Each row of a before or after table is a point. One or more steps were done to the points. Then noise was added and the rows were shuffled. The steps act on columns, c1 being the first. Write out the steps. A step turns or swaps two columns, mirrors them in a line or flattens them onto one, adds a multiple of one to another, or multiplies or shifts one. Angles are multiples of 10 degrees, from the lower column toward the higher: turns from -170 to 170, lines from 10 to 170 but not 90. Use the fewest steps. Two steps may share a column if one is a turn and the other turns, adds or multiplies; they go together, in the order done. Otherwise the lowest column goes first.

Before (11 x 2):
0.03 -0.45
-0.56 0.43
0.27 -0.43
0.07 0.49
0.11 -0.79
0.63 0.29
0.65 0.48
-0.13 -0.31
-0.06 0.02
0.31 -0.12
0.26 -0.78
After (11 x 2):
0.00 0.07
-0.61 -0.48
-0.38 -0.24
0.57 -0.38
-0.29 -0.46
-0.31 -0.06
-0.53 -0.61
0.46 0.18
0.74 -0.31
0.06 0.70
0.08 -0.31
Steps: turn c1 and c2 by -60 degrees

Before (14 x 6):
0.94 -0.15 -0.43 0.53 0.76 -0.04
0.03 0.32 -0.04 -0.58 -0.12 0.25
0.30 0.09 -0.20 0.36 0.24 -0.51
0.05 -0.35 -0.09 0.63 0.54 -0.04
0.24 0.90 0.62 -0.39 -0.39 0.48
0.67 0.72 0.15 -0.01 -0.82 0.75
-0.52 0.53 -0.14 -0.30 -0.02 0.53
-0.54 -0.11 -0.01 -0.65 -0.18 0.11
-0.22 -0.06 -0.69 0.02 0.67 -0.24
0.36 0.22 -0.67 0.54 0.10 0.02
0.18 0.25 0.13 -0.22 -0.29 -0.16
-0.45 -0.01 -0.44 0.08 0.83 -0.58
-0.48 0.16 -0.28 -0.19 0.23 -0.07
0.55 0.18 -0.36 0.72 0.15 -0.05
After (14 x 6):
0.44 -0.04 -0.67 -0.19 -0.53 0.15
-0.22 0.09 -0.19 -0.64 -0.35 0.15
-0.28 0.24 0.11 0.03 0.25 0.21
0.53 0.18 -0.26 0.11 -0.06 0.14
-0.12 0.34 -0.08 0.59 0.10 0.22
0.68 -0.02 -0.43 -0.49 -0.60 0.41
-0.65 -0.13 -0.40 -0.43 -1.04 -0.27
0.12 -0.31 -0.07 -0.48 -0.57 -0.37
-0.36 0.92 0.60 0.59 0.26 -0.13
-0.48 0.22 -0.34 -0.53 -0.33 -0.48
-0.25 0.24 -0.65 -0.43 -0.23 -0.41
-0.93 0.73 0.18 0.51 0.56 -0.55
0.46 -0.10 -0.03 0.57 0.38 0.32
0.49 0.57 -0.14 0.56 0.25 -0.18
Steps: turn c1 and c5 by -160 degrees; turn c4 and c6 by -140 degrees

Before (9 x 12):
-0.03 0.01 0.73 -0.34 0.14 0.10 -0.45 -0.88 -0.07 -0.06 0.50 -0.21
-0.56 0.55 -0.31 0.31 0.33 -0.24 0.35 0.05 0.11 -0.69 0.53 0.42
-0.05 -0.14 0.07 -0.52 0.00 -0.35 -0.14 -1.01 -0.20 -0.47 -0.04 -0.09
-0.36 0.07 0.15 0.12 -0.16 0.02 -0.15 -0.56 -0.38 0.24 -0.14 -0.22
0.44 0.39 -0.05 -0.28 -0.25 -0.43 -0.08 1.24 0.20 -0.04 -0.26 -0.40
-0.01 0.29 -0.45 -0.05 0.34 -0.95 -0.04 0.80 0.41 0.23 0.20 0.39
-0.07 0.18 -0.27 0.00 0.57 -0.89 -0.04 1.00 0.19 -0.08 0.09 -0.75
0.32 0.21 -0.19 -0.28 0.66 -0.20 0.61 1.09 0.10 0.29 -0.23 -0.33
-0.34 0.15 0.47 -0.23 -0.02 -0.23 -0.25 -1.11 0.68 -0.15 -0.15 -0.32
After (9 x 12):
-0.41 0.27 -0.40 -0.26 -0.20 0.04 -0.09 -0.49 0.15 0.23 -0.15 0.03
-0.02 0.36 -0.05 -0.01 0.11 0.13 -0.46 -0.86 0.70 -0.08 0.50 0.38
0.31 -0.14 0.12 -0.05 0.65 -0.19 0.62 1.09 -0.14 0.28 -0.21 0.43
-0.56 0.51 0.06 0.14 0.33 -0.21 0.31 0.24 -0.30 -0.67 0.51 -0.49
-0.07 0.23 -0.21 0.29 0.03 -0.33 -0.12 -0.99 0.09 -0.46 -0.04 0.46
-0.36 0.53 0.71 -0.08 0.01 -0.24 -0.27 -1.02 0.46 -0.14 -0.17 0.35
-0.02 -0.18 0.24 -0.56 0.55 -0.89 -0.05 1.00 -0.27 -0.07 0.09 0.53
0.45 -0.07 0.16 -0.14 -0.23 -0.45 -0.06 1.31 -0.03 -0.03 -0.24 0.52
0.02 -0.01 0.42 0.34 0.32 -0.94 -0.07 0.83 -0.44 0.21 0.20 -0.23
Steps: turn c2 and c8 by 20 degrees; swap c3 and c9; turn c4 and c12 by -130 degrees

Before (8 x 24):
0.52 -0.05 0.00 -0.34 -0.24 -0.50 -0.02 0.23 0.42 -0.23 0.56 0.64 -1.00 0.37 -0.27 -0.08 0.32 -0.20 -0.34 -0.10 0.72 0.09 0.53 0.50
-0.01 -0.15 0.10 -0.03 0.83 0.45 0.51 0.06 0.76 -0.45 -0.11 0.01 0.24 0.02 0.16 0.39 -0.48 0.06 0.39 0.26 0.04 0.23 -0.19 -0.41
-0.25 1.33 0.16 0.35 -0.28 0.46 -0.68 0.16 0.79 -0.31 -0.14 0.16 0.50 -0.12 0.08 -0.48 -1.20 -0.49 0.03 0.25 -0.10 0.33 0.30 -0.20
-0.09 -0.42 -0.92 -0.11 -0.25 0.06 1.33 0.19 0.72 -0.35 -0.03 0.38 0.56 -0.09 0.26 -0.22 -0.01 -0.24 0.69 -0.16 -0.09 -0.05 0.38 0.05
0.03 0.15 -0.04 0.26 0.59 -0.64 -0.19 0.25 0.78 1.40 0.39 0.42 -0.44 0.48 0.17 0.04 0.05 -0.04 -0.13 0.10 0.18 0.20 -0.15 0.38
-0.29 0.08 -0.57 -0.29 -0.22 0.02 -0.67 -0.10 0.80 -0.67 0.53 0.06 0.52 0.18 -0.29 -0.27 -0.33 0.04 0.25 0.04 0.80 -0.12 -0.26 -0.25
-0.21 -0.44 0.21 0.30 1.31 -0.03 -0.29 0.23 0.45 -0.67 -0.09 0.24 0.32 0.44 -0.08 -0.35 0.38 -0.23 -0.40 0.14 0.14 0.13 -0.15 -0.62
-0.26 -0.48 0.06 -0.20 -0.05 0.28 -0.03 -0.22 -1.51 -0.19 0.62 0.56 0.11 0.22 0.22 -0.46 0.35 -0.41 -0.37 0.01 -0.07 0.05 0.06 0.44
After (8 x 24):
0.02 0.16 -0.04 0.27 0.54 -0.64 -0.20 0.24 1.59 0.26 0.40 0.10 -0.43 0.49 0.17 0.05 0.06 -0.02 0.20 0.41 0.16 0.20 -0.15 0.37
-0.30 0.08 -0.59 -0.28 -0.22 -0.01 -0.70 -0.12 0.00 -0.78 0.52 0.04 0.51 0.16 -0.30 -0.25 -0.35 0.03 -0.78 0.09 0.82 -0.12 -0.26 -0.28
0.02 -0.15 0.11 -0.03 0.82 0.44 0.53 0.09 0.17 -0.79 -0.12 0.27 0.25 0.03 0.17 0.40 -0.45 0.07 -0.56 -0.01 0.02 0.25 -0.20 -0.45
0.56 -0.04 0.00 -0.35 -0.21 -0.52 0.01 0.24 0.08 0.06 0.55 -0.09 -1.02 0.37 -0.30 -0.12 0.30 -0.20 -0.57 0.64 0.71 0.10 0.53 0.50
-0.25 1.33 0.18 0.34 -0.28 0.47 -0.68 0.14 0.29 -0.44 -0.16 0.25 0.50 -0.11 0.10 -0.47 -1.22 -0.48 -0.73 0.19 -0.07 0.31 0.29 -0.20
-0.22 -0.44 0.20 0.30 1.30 -0.03 -0.30 0.20 -0.25 -0.05 -0.07 0.12 0.34 0.41 -0.07 -0.36 0.36 -0.25 -0.86 0.23 0.13 0.15 -0.15 -0.63
-0.09 -0.44 -0.92 -0.08 -0.24 0.06 1.33 0.19 0.19 -0.98 -0.03 -0.17 0.55 -0.10 0.28 -0.24 -0.01 -0.24 -0.34 0.36 -0.11 -0.06 0.40 0.03
-0.27 -0.45 0.06 -0.21 -0.08 0.30 -0.05 -0.27 -1.12 0.85 0.62 -0.01 0.11 0.20 0.23 -0.49 0.33 -0.39 0.69 0.59 -0.06 0.06 0.08 0.43
Steps: turn c9 and c10 by -50 degrees; turn c10 and c19 by 60 degrees; swap c12 and c20
